Every row gives one point. Each copy is the shape, with its points in the same order, stretched, turned, moved and blurred by noise. Some copies are also mirrored. Which?

Shape:
0.23,-0.17,-0.43
1.03,-0.42,-0.42
0.54,0.41,2.01
0.11,-1.15,3.50
0.92,0.69,-1.22
-4.30,-0.59,0.36
-1.02,0.27,-0.69
Copy 1:
0.30,0.65,-0.72
1.03,0.41,-0.51
0.26,1.01,1.80
-0.42,-0.59,3.40
1.16,1.46,-1.38
-4.10,-0.06,-0.19
-0.99,1.09,-1.06
Copy 1 is: only turned
Copy 2, 7 rows:
0.57,-0.43,-0.46
0.43,-0.67,-0.96
-2.11,-0.11,-1.13
-3.50,-1.48,-0.81
1.51,0.70,-1.14
-1.26,-0.18,4.01
0.46,0.24,0.89
Copy 2 is: mirrored
Copy 3 (7 x 3):
-0.03,0.35,-0.79
0.53,0.46,-0.87
-0.04,1.15,1.60
0.14,-0.24,3.17
-0.03,1.03,-1.91
-4.16,-1.50,0.90
-1.43,0.32,-0.87
Copy 3 is: only turned

Shape, 12 rows:
-1.67,-2.81,0.58,-1.35,0.10,-0.09
-1.39,1.74,-0.69,1.36,-1.12,1.69
-1.43,0.59,1.19,0.22,-2.01,1.56
3.46,0.00,0.50,-0.42,0.78,-0.91
1.01,0.39,2.04,-0.34,1.46,-0.70
-0.61,-2.19,-0.35,-2.50,-1.98,-1.45
0.43,1.29,-0.19,1.38,-1.47,0.62
1.74,-2.74,0.57,-1.13,-0.52,-1.69
-0.38,-2.24,1.30,-1.62,-1.03,-3.11
-0.60,0.54,-0.09,-0.09,-0.98,2.62
0.92,1.79,-0.49,2.07,0.61,0.13
1.07,0.37,1.08,2.58,-0.38,0.29
Copy 1 (12 x 6):
-1.12,-2.37,2.46,-1.03,1.18,0.19
-1.41,1.47,-1.12,0.76,-0.36,1.33
-1.62,0.10,0.48,0.13,-1.67,1.34
2.48,-1.50,-1.01,-1.93,-0.38,-1.73
-0.55,-1.63,-0.78,-1.81,-0.97,-2.28
0.83,-0.83,3.83,-1.36,0.51,0.29
0.32,0.86,-0.91,0.62,-1.03,0.34
2.14,-2.77,2.16,-1.28,0.21,-1.18
0.40,-1.96,3.72,-1.05,-0.01,-2.21
-0.82,0.08,-0.77,-0.48,-0.57,2.25
0.23,0.56,-2.28,0.32,0.10,-1.13
0.27,-1.12,-1.68,1.28,-1.06,-0.77
Copy 1 is: mirrored
Copy 2, 12 rows:
-2.17,-2.85,1.24,-1.76,-0.59,-0.12
-1.18,1.25,-0.07,0.93,-1.47,2.50
-1.31,0.10,1.34,-0.15,-2.91,1.59
3.17,-0.19,0.96,-0.93,0.95,-0.83
0.77,-0.07,2.85,-0.44,1.65,0.18
-1.44,-1.90,0.06,-2.22,-2.11,-2.06
0.73,0.91,0.21,0.94,-1.48,1.09
0.95,-2.61,1.12,-1.37,-0.38,-2.29
-1.34,-1.93,1.67,-1.51,-0.95,-3.36
-0.41,0.17,0.30,-0.86,-1.65,2.88
0.97,1.24,0.13,1.42,0.64,1.23
1.43,-0.05,1.52,2.25,-0.12,1.22
Copy 2 is: only turned
Copy 3 (12 x 6):
-0.94,-3.27,-0.61,-0.32,0.24,-0.69
-2.16,1.52,-1.66,0.95,-0.83,1.68
-2.06,0.29,0.07,0.50,-1.84,0.94
3.45,0.07,-0.19,0.98,0.47,-0.95
0.98,-0.08,0.89,0.86,1.79,-0.81
-0.36,-2.35,-1.08,-1.22,-1.60,-2.56
-0.26,1.92,-1.21,1.67,-1.53,0.31
2.23,-2.79,-0.19,0.80,-0.57,-2.16
-0.16,-2.62,0.64,0.32,-0.19,-3.58
-0.84,0.61,-1.30,-0.05,-1.52,2.02
0.25,2.20,-1.24,2.38,0.63,0.34
0.23,0.69,0.09,3.39,0.07,0.47
Copy 3 is: only turned

Shape:
-0.36,-0.51,1.63,-1.27,-0.68,-1.88,-1.73,-1.68,1.41
1.68,-0.81,-1.45,1.32,1.01,-2.21,-1.46,-2.53,-0.11
-0.79,0.55,0.64,0.03,-0.54,-1.87,1.77,-1.97,-1.48
-1.48,-0.85,-1.77,-1.59,2.81,-0.33,1.74,0.34,-1.07
0.46,0.60,0.70,2.44,-1.59,2.07,1.15,-0.20,2.02
0.11,1.43,0.50,-0.94,-1.00,-2.03,2.64,0.84,-0.81
-2.87,1.08,-0.58,-2.11,-1.41,-1.02,-0.83,-0.74,0.11
-0.05,-1.14,0.27,-1.87,-1.15,1.24,0.61,-0.52,-0.66
0.33,2.25,2.60,2.20,-0.11,-1.66,-0.62,0.13,-1.92
0.23,-0.98,0.73,-2.02,-0.12,-1.96,-0.90,-0.27,0.29
0.21,-1.50,-0.64,-0.09,0.69,1.48,2.86,-2.54,0.82
-2.15,-1.84,-1.75,0.51,0.46,-1.96,-1.13,0.08,0.79
Copy 1, 12 rows:
0.16,-0.64,1.52,-0.58,-1.02,-2.94,-1.80,-2.62,0.70
1.74,-0.45,-2.18,0.66,0.40,-2.84,-0.48,-4.09,-0.61
-0.49,0.68,0.81,0.07,-1.25,-2.40,2.03,-2.22,-1.39
-0.73,-0.55,-1.17,-2.38,1.91,-0.80,1.53,-0.20,-1.07
0.03,0.34,-0.65,2.46,-2.25,0.79,0.45,-1.08,2.64
0.72,0.92,0.71,-0.89,-1.55,-2.47,2.17,0.74,-0.33
-2.20,1.06,0.12,-2.27,-1.81,-2.40,-1.42,-1.17,-0.42
0.31,-0.73,0.69,-1.86,-1.79,0.63,0.04,-1.32,-0.37
1.07,1.82,1.53,3.17,-0.77,-2.28,-0.64,-0.55,-1.91
1.00,-1.13,0.89,-1.53,-0.50,-2.50,-1.07,-1.47,-0.07
-0.38,-1.05,-0.59,-0.91,-0.05,0.77,2.66,-3.23,1.44
-1.41,-2.01,-2.10,-0.47,0.01,-2.91,-1.20,-1.16,-0.32
Copy 1 is: only turned
Copy 2, 12 rows:
1.15,0.95,0.30,0.57,-0.14,-2.45,-2.10,-0.87,2.23
-0.39,-0.63,-1.16,-0.62,0.77,-2.57,0.15,-2.93,-0.50
0.53,1.86,-0.71,2.93,0.13,-1.75,0.62,-0.46,-1.01
1.32,-0.17,-2.81,0.42,2.96,-0.41,0.15,2.48,-0.79
-1.57,-0.33,1.54,1.12,-0.83,1.81,1.77,0.03,2.09
1.24,2.10,-0.24,1.20,-0.99,-1.18,1.97,2.04,-0.55
-0.46,2.51,-2.18,0.85,-0.38,-0.79,-2.02,0.89,1.58
1.96,0.30,-0.62,1.06,-0.82,1.03,-1.38,0.98,-0.05
-1.37,2.15,2.74,1.14,-0.39,-1.98,-0.15,0.22,-2.22
1.91,0.25,-0.14,-0.23,-0.52,-2.10,-1.43,0.53,0.57
1.69,-0.97,-1.17,1.86,2.06,1.55,1.24,-1.06,1.46
-1.21,-1.38,-2.13,0.73,0.93,-2.63,-1.05,0.74,0.88
Copy 2 is: mirrored
Copy 3 (12 x 9):
-0.46,-0.56,2.18,0.18,-1.11,-1.47,-1.40,-1.95,2.82
0.80,-0.57,-1.89,2.90,1.17,-1.71,-1.15,-2.61,1.24
-0.76,1.28,0.85,0.92,-0.50,-2.47,1.88,-2.20,-0.42
-1.31,-0.37,-1.60,-1.76,2.40,-1.55,1.70,-0.20,-1.33
-0.58,1.35,1.22,2.44,-0.67,2.37,1.78,0.45,2.26
0.16,2.30,1.13,-0.99,-0.85,-2.35,1.76,0.52,-0.36
-2.74,1.38,0.38,-1.81,-1.62,-0.62,-1.05,-1.34,0.72
0.14,-0.72,0.83,-1.37,-1.03,0.57,1.00,-1.22,-0.42
0.21,2.52,2.61,3.09,0.25,-1.51,-0.86,-0.10,-1.09
0.55,-0.74,0.92,-0.78,-0.85,-1.91,-0.80,-0.48,1.26
-0.20,-0.67,-0.41,0.41,1.23,0.59,3.88,-2.41,1.26
-2.57,-1.16,-1.71,1.12,-0.59,-1.50,-0.68,-0.13,1.12
Copy 3 is: only turned

Shape:
1.75,0.93,3.07,-0.55,-0.58,-5.92,-2.20,0.44,-0.57,0.52,3.70,-0.14
-0.07,-0.39,-0.04,0.30,-0.89,1.10,-3.89,-2.72,0.32,-0.47,-0.97,2.63
1.59,1.05,-0.06,-0.41,-1.56,1.09,0.23,0.09,-0.46,1.58,-0.23,-0.26
1.80,1.02,0.07,-0.41,-0.90,-0.84,0.90,-0.62,-1.12,-0.96,-0.31,1.00
-0.31,0.92,0.94,-0.89,-1.60,-2.80,0.78,1.30,1.57,0.38,3.80,3.52
-2.06,0.99,-0.01,0.36,-0.43,-0.36,0.99,-0.03,-0.99,-0.12,0.87,0.83
0.96,0.62,0.86,-0.31,-1.33,-1.87,-0.19,0.18,2.87,0.97,-0.39,2.56
0.22,-0.52,-1.02,0.22,-1.61,0.64,-2.86,0.37,-0.72,-1.14,-0.18,-0.14
1.44,-2.00,0.00,0.11,-0.66,0.59,0.78,-0.22,2.77,0.35,1.13,0.77
1.00,0.95,-1.23,1.38,-1.67,0.99,-4.08,-0.15,0.51,-1.88,0.28,0.28
1.60,-1.52,1.15,0.92,-0.04,-1.24,0.57,1.27,0.03,0.18,0.76,-0.06
-0.34,1.22,-0.18,-0.76,0.02,-3.46,-0.16,-3.59,1.01,0.61,0.96,0.26
1.45,0.67,-0.23,0.88,-0.07,-1.27,0.19,1.46,-0.89,0.66,-1.17,-0.28
1.28,-0.40,-1.02,0.90,3.81,0.02,0.97,1.00,-0.42,0.57,0.64,0.25
0.87,1.04,3.75,1.31,3.25,0.37,0.63,0.47,0.78,0.32,-0.79,1.24
0.98,1.10,0.68,-0.62,-1.70,0.94,0.55,0.72,0.03,-0.35,-0.93,0.27
0.61,0.28,-1.01,-0.13,-1.17,-1.51,-3.93,-2.19,-0.34,0.31,0.62,0.80
0.98,0.93,0.65,2.80,-1.48,-0.40,-1.25,-0.52,-1.06,-0.08,0.97,1.13
Copy 1:
-0.17,-0.28,1.47,1.51,0.81,-7.03,-0.86,1.59,-2.40,0.79,3.79,0.95
-0.05,-0.54,-0.33,0.50,-1.26,0.14,-3.88,-1.97,-0.64,0.23,-0.96,2.41
1.77,1.51,0.20,-0.99,-0.78,0.33,-0.79,0.94,-1.19,2.17,0.25,-1.34
2.45,1.16,0.18,-1.30,0.09,-1.21,0.03,-0.16,-1.50,-0.38,0.18,0.14
0.64,1.75,0.86,-0.80,1.18,-4.08,0.06,1.47,2.64,1.09,3.28,2.53
-0.67,1.86,0.28,-1.52,1.82,-1.13,-0.02,-0.36,0.69,0.15,-0.05,-0.27
0.61,1.34,0.04,0.70,-1.30,-1.13,0.39,1.44,0.14,1.44,1.40,3.18
0.02,-0.46,-0.44,-1.01,-1.46,-1.11,-3.11,0.60,-0.39,-0.03,-1.28,-0.91
1.38,-0.74,-0.28,0.82,-1.40,0.84,0.38,1.08,1.88,0.73,1.84,0.15
0.47,0.79,-1.33,0.52,-2.00,-1.22,-4.45,0.68,-0.33,-1.05,-0.88,-0.57
1.45,-0.87,0.53,0.67,0.47,-1.42,0.59,2.17,-0.29,0.50,0.57,-0.28
-1.23,1.14,-1.06,0.90,-0.49,-2.55,0.96,-2.59,-1.45,0.54,2.63,0.83
1.13,0.87,-0.87,-0.46,0.39,-1.13,0.47,2.06,-2.24,0.95,-0.78,-0.42
0.89,-0.64,-2.91,-0.30,2.65,0.74,0.64,1.90,-1.24,-0.12,1.42,-0.37
0.66,0.72,0.90,1.54,2.81,1.83,0.22,2.19,-2.23,-0.87,1.49,2.40
1.58,1.61,1.11,-1.60,-0.93,0.42,-0.49,1.30,-0.75,0.29,-0.11,-0.19
-0.45,-0.26,-1.37,0.46,-1.40,-2.73,-3.16,-1.50,-1.56,1.08,0.39,0.54
1.74,1.51,0.37,1.49,0.93,-2.14,-2.24,0.02,-0.47,0.50,-1.01,-0.41
Copy 1 is: mirrored
Copy 2:
0.66,-1.25,2.36,0.11,-0.26,-5.13,-3.17,-0.79,-1.75,1.86,4.95,-0.07
-0.55,-0.87,0.29,-0.24,0.05,2.24,-3.30,-0.76,-0.25,-0.08,-0.78,2.93
2.71,-0.08,1.09,-0.95,-1.38,1.12,0.79,0.89,-0.65,1.28,0.95,-0.16
2.35,-0.17,0.95,-1.12,-0.47,-1.23,0.62,-0.07,-0.83,0.15,0.37,1.95
0.29,-1.20,1.06,-0.32,0.46,-2.54,-0.07,2.05,1.16,1.60,4.97,2.98
-0.92,0.90,0.30,0.33,0.57,-0.19,1.40,0.64,-0.34,0.07,1.44,1.04
1.71,-1.21,1.61,-0.96,-0.62,-0.86,-1.08,1.03,1.86,3.12,1.48,2.90
0.24,-0.84,-0.79,0.35,-1.24,0.66,-1.92,1.55,-1.16,-0.58,-0.49,0.08
1.65,-3.29,-0.31,0.13,-0.03,0.96,0.48,0.85,2.02,1.34,1.48,0.79
1.71,-0.06,-0.62,0.88,-1.60,0.96,-3.48,1.43,-0.45,-0.99,0.35,1.03
1.41,-2.47,1.23,1.15,-0.03,-1.79,0.47,1.11,-0.36,1.63,0.93,0.00
-0.36,0.63,-0.36,-1.13,0.24,-2.44,-1.43,-3.00,1.18,1.69,1.55,1.60
2.20,-0.15,0.84,0.33,-0.07,-1.35,-0.09,1.34,-1.02,2.10,-0.22,0.11
2.27,-1.06,-0.27,1.04,3.63,-0.03,0.95,0.64,-0.40,1.26,0.08,-0.63
1.98,-0.39,4.84,1.82,2.43,0.55,0.22,0.20,0.25,1.64,0.36,0.41
2.05,0.34,2.09,-1.08,-1.44,0.30,0.75,1.42,0.06,0.25,0.22,1.09
0.23,-0.33,-0.92,-0.73,-0.42,-0.13,-3.79,-1.00,-0.59,0.93,0.91,1.49
1.74,-0.02,0.71,2.37,-1.05,-0.34,-0.91,0.33,-1.44,0.87,0.92,1.61
Copy 2 is: only turned
Copy 3:
1.23,1.18,1.73,1.73,0.82,-6.59,-0.75,1.62,1.49,0.51,3.30,-0.46
0.21,-0.08,0.83,3.30,-1.81,0.63,-3.66,-0.48,0.60,-1.29,-1.06,2.42
1.61,1.48,0.33,-0.35,-1.58,0.28,-0.09,-0.81,0.02,1.50,0.43,0.09
1.01,1.81,0.07,0.19,-1.20,-1.31,1.02,-0.71,-0.26,-1.09,0.16,1.37
-0.95,-0.80,0.25,-0.66,-0.72,-2.57,0.71,2.62,1.97,0.48,4.15,2.35
-0.07,-1.40,-0.05,-0.61,0.45,-0.85,0.22,-1.37,-0.51,-0.12,1.34,1.09
-0.24,0.52,0.33,0.89,-0.85,-1.03,0.35,2.10,3.08,1.09,0.29,2.28
1.39,-0.81,-0.54,1.24,-2.03,-0.46,-2.59,-0.02,-0.56,-0.97,-0.82,-0.63
-0.04,-0.54,0.42,2.28,-1.96,1.26,1.64,1.71,1.22,0.60,1.12,-0.07
2.56,-0.56,-1.47,1.96,-2.15,-0.23,-3.40,-0.35,1.41,-1.80,-0.35,-0.33
1.77,-0.39,0.70,1.43,-0.10,-1.09,1.52,1.75,-0.60,0.36,0.82,-0.32
-1.88,1.05,0.50,2.51,0.26,-2.47,0.33,-2.30,2.23,0.45,1.26,0.85
2.27,0.86,-0.83,0.25,0.59,-1.44,0.75,0.55,-0.56,0.99,-0.92,0.02
1.08,1.08,-1.53,2.08,2.89,1.10,1.25,0.73,-1.76,0.03,1.16,-0.27
2.49,1.27,2.22,1.03,3.95,1.13,0.96,1.15,0.90,-0.58,0.37,1.23
1.30,0.81,0.65,-1.12,-1.43,0.14,0.28,0.06,0.63,-0.34,-0.45,0.18
0.20,0.55,-0.32,3.09,-1.75,-1.84,-3.46,-0.80,0.55,-0.08,0.20,0.76
3.46,-0.80,0.21,1.58,-0.94,-1.48,-1.07,-0.76,0.23,-0.11,1.14,1.92
Copy 3 is: mirrored
Copy 4 (18 x 12):
4.43,-0.02,1.23,-0.33,-0.33,-3.36,-5.30,1.11,1.30,1.71,2.13,1.34
-0.76,-1.20,1.26,0.00,0.22,2.05,-3.06,-3.07,-1.80,-0.82,-1.34,3.27
1.64,0.90,-1.28,-0.81,-0.63,2.29,-0.11,-0.38,-0.84,1.32,-0.83,0.03
2.26,1.29,-0.20,-1.16,-0.16,-0.13,-0.03,0.12,-1.29,-0.88,-0.33,1.66
1.90,-0.76,-1.47,-0.85,0.23,-0.67,-2.79,2.71,3.58,-0.37,1.74,4.00
-0.66,0.27,-1.73,-0.17,1.01,-0.56,-0.77,1.25,0.10,-0.74,-1.07,0.57
0.76,0.27,0.66,-0.04,-1.15,0.39,-0.62,-0.02,2.97,0.72,-0.26,3.70
-0.66,-0.90,0.42,-0.46,-1.49,1.38,-2.12,-0.45,-2.35,-0.57,0.16,0.38
0.70,-2.15,0.70,-0.07,0.45,1.87,1.25,-0.54,2.16,0.05,1.19,1.10
-0.39,0.44,1.01,0.94,-1.40,2.33,-3.48,-1.54,-1.92,-1.67,1.15,0.90
1.72,-1.14,0.80,0.23,-0.36,0.06,0.23,1.42,-0.36,1.13,0.76,0.82
1.87,1.23,-0.36,-0.60,0.97,-3.20,-1.43,-3.07,1.94,-0.40,0.14,1.49
1.00,1.05,-0.21,0.02,-1.32,-0.48,0.53,0.69,-1.65,1.59,-0.01,1.05
-0.23,0.40,0.02,0.56,2.61,-0.26,1.97,0.15,-1.75,1.66,2.43,1.41
0.19,1.20,3.11,1.58,3.19,0.56,0.72,1.11,0.15,1.46,-0.61,2.48
0.64,0.97,0.14,-1.13,-0.75,1.92,0.44,0.34,-0.16,-0.25,-1.18,0.50
0.81,-0.52,-0.13,-0.45,-0.57,-0.30,-3.79,-3.38,-1.50,0.25,0.95,1.69
1.88,-0.20,-0.32,2.49,-0.19,0.93,-2.40,-0.08,-1.42,-0.52,-0.53,1.34
Copy 4 is: mirrored

Shape (18 x 12):
0.31,1.10,2.89,1.00,0.62,1.24,2.39,1.20,2.25,-0.10,-1.57,-0.65
0.76,1.26,0.85,-1.09,2.45,0.41,0.22,0.53,2.62,-0.82,0.31,0.30
1.21,-1.48,2.55,-1.69,2.11,0.10,1.12,0.38,1.92,-0.47,-0.06,-1.96
-0.88,1.05,1.40,1.68,0.32,-0.95,-0.33,-1.47,0.79,-2.65,-1.01,0.27
2.38,0.82,3.49,-1.58,2.10,0.85,-1.07,0.45,1.46,-0.14,-2.92,0.44
-1.02,-0.49,-2.34,0.91,-0.33,-2.38,-1.91,1.15,0.35,0.72,-1.43,-1.88
-0.03,-0.49,-0.84,1.61,-1.42,-1.88,-1.23,1.40,-1.29,1.91,0.93,-0.35
-2.18,-1.28,-1.78,1.36,-0.46,-0.75,-3.68,1.33,-0.43,1.59,1.19,0.12
0.39,-1.90,-1.51,0.51,-1.28,0.11,-1.68,0.54,-0.52,1.70,0.19,-1.43
0.87,-1.15,-1.35,2.08,0.05,-0.93,-0.26,-0.33,-1.02,2.02,1.46,0.21
-0.95,-1.92,-2.56,-1.54,-1.19,-1.00,-0.28,1.38,-2.94,0.83,0.14,-0.37
0.14,-0.72,1.75,-0.66,1.53,2.31,0.46,-1.31,1.31,0.45,-1.36,-1.51
0.01,-0.16,-0.69,-0.46,-3.13,-0.86,-0.52,-0.97,1.58,1.62,1.12,0.18
-2.18,-1.71,-0.25,0.81,-0.92,-3.22,-1.40,0.10,-0.02,2.71,0.54,0.48
-0.42,0.45,2.60,-1.12,1.27,2.04,0.44,1.32,1.89,-0.69,-0.99,0.06
-1.15,-2.21,-0.67,1.07,-1.14,-1.22,-0.92,-0.01,-0.29,1.24,0.08,1.05
-1.11,2.10,2.99,0.03,-0.02,-0.55,-0.95,-0.52,0.12,-0.59,0.69,-1.64
-0.02,-2.31,-0.01,1.45,-2.18,-1.45,-1.91,1.18,0.27,-0.39,1.22,-0.20
Copy 1 (18 x 12):
0.03,1.72,3.07,0.67,1.43,-0.95,0.97,0.56,2.76,1.42,-2.14,-1.32
0.66,-0.67,1.58,0.13,2.83,-0.75,-0.70,-0.71,2.39,-0.61,-0.25,-0.04
0.04,-1.79,2.36,-0.85,1.01,-1.62,0.23,-0.56,1.99,1.22,-0.17,-2.57
0.09,1.02,0.23,2.12,-1.32,-0.99,-0.10,-0.58,1.56,-1.95,-2.07,-0.30
3.31,-0.03,2.76,-0.22,2.12,-0.98,-2.02,-0.32,0.49,-0.43,-1.87,-1.76
-1.83,0.60,-3.68,0.76,-0.98,-0.71,-2.09,0.29,-0.24,1.77,-1.16,0.47
-1.11,2.19,-2.39,0.94,-1.28,0.48,-0.61,0.69,-0.59,1.75,1.87,-0.08
-2.39,0.88,-2.41,1.68,-1.22,0.63,-3.64,1.41,-0.73,0.77,1.91,0.95
-1.03,-0.12,-1.93,0.73,-1.31,2.03,-2.02,0.55,-0.24,2.24,0.98,-0.57
-0.10,0.84,-1.39,1.88,-1.25,0.72,-0.07,-0.66,0.59,2.30,2.44,0.66
-1.70,-0.73,-1.78,0.05,-0.81,1.98,0.63,0.65,-3.30,1.32,1.13,0.56
-0.04,-0.89,2.90,0.81,0.40,0.62,-1.60,-1.57,1.35,1.32,-1.52,-1.37
-1.12,1.40,-1.03,-1.61,-1.96,2.55,-1.70,-0.68,1.52,0.46,0.92,1.04
-2.32,1.89,-1.30,-0.29,-3.09,-1.41,-2.03,-0.39,-0.44,1.75,1.80,1.63
-0.18,0.00,3.38,0.27,2.01,-0.12,-0.97,0.79,1.26,-0.22,-1.35,-1.11
-1.10,0.57,-0.53,0.74,-2.77,0.34,-1.37,0.57,-0.32,1.22,1.13,1.39
-1.28,2.29,0.51,0.52,0.21,-0.59,-0.98,-1.20,0.80,-1.55,-0.50,-2.43
-1.19,0.43,-1.86,0.41,-2.58,0.49,-0.91,2.43,0.91,0.39,1.66,-0.87
Copy 1 is: only turned
Copy 2 (18 x 12):
0.49,0.06,3.14,1.53,-0.42,1.99,1.70,-1.82,-0.10,0.18,0.27,-1.31
-0.01,0.81,1.98,0.47,1.88,2.02,-0.57,-0.74,2.41,-1.72,-0.48,-1.65
-0.20,-0.65,1.46,-0.57,2.00,0.35,1.14,-2.25,1.24,0.00,-0.12,-3.11
-2.80,-0.27,-0.39,1.41,-0.68,1.05,-1.10,-1.11,0.29,-2.27,-0.33,-0.05
1.60,0.08,2.40,1.36,2.27,1.12,-1.44,-2.77,-0.67,-0.56,-2.83,-1.80
-2.29,0.14,-1.21,1.16,0.23,-1.02,-0.82,4.20,1.49,1.76,-0.43,-1.02
-1.06,0.98,-0.09,-0.76,-0.36,-2.55,-0.65,3.60,-0.59,1.05,0.46,0.49
-2.67,-1.00,-0.69,-0.43,1.97,-1.75,-1.53,5.32,-0.40,0.68,0.13,1.04
-0.27,-1.57,-0.85,-0.59,0.26,-1.79,-0.77,3.03,-0.01,2.36,0.49,-0.24
-0.30,0.48,-0.73,-0.56,0.43,-2.13,-0.79,1.77,0.53,1.39,1.87,1.32
-0.31,-0.22,-3.28,-2.54,0.87,-1.56,0.73,3.51,0.41,1.06,-1.60,0.09
-0.26,-1.85,0.45,-0.15,1.80,2.03,-0.13,-2.15,0.18,1.44,0.18,-1.27
-1.10,-0.78,1.45,-2.31,-2.33,-0.55,-2.07,2.22,1.07,1.24,0.01,0.29
-4.00,0.66,0.60,-1.18,0.45,-3.03,-0.63,3.11,0.83,2.10,-0.75,1.17
0.24,-1.14,2.10,0.31,1.85,2.51,0.87,-1.23,-0.29,-0.83,-1.40,-0.85
-1.98,-1.31,-0.08,-0.64,0.34,-2.49,-0.25,2.08,0.19,1.06,-0.64,1.54
-2.71,1.19,1.20,-0.89,-0.22,1.36,-1.44,-0.09,-1.56,-1.33,0.17,-2.36
-1.61,-2.29,0.17,-0.56,-0.40,-3.29,-0.46,3.45,-0.31,-0.38,0.41,-0.27
Copy 2 is: only turned
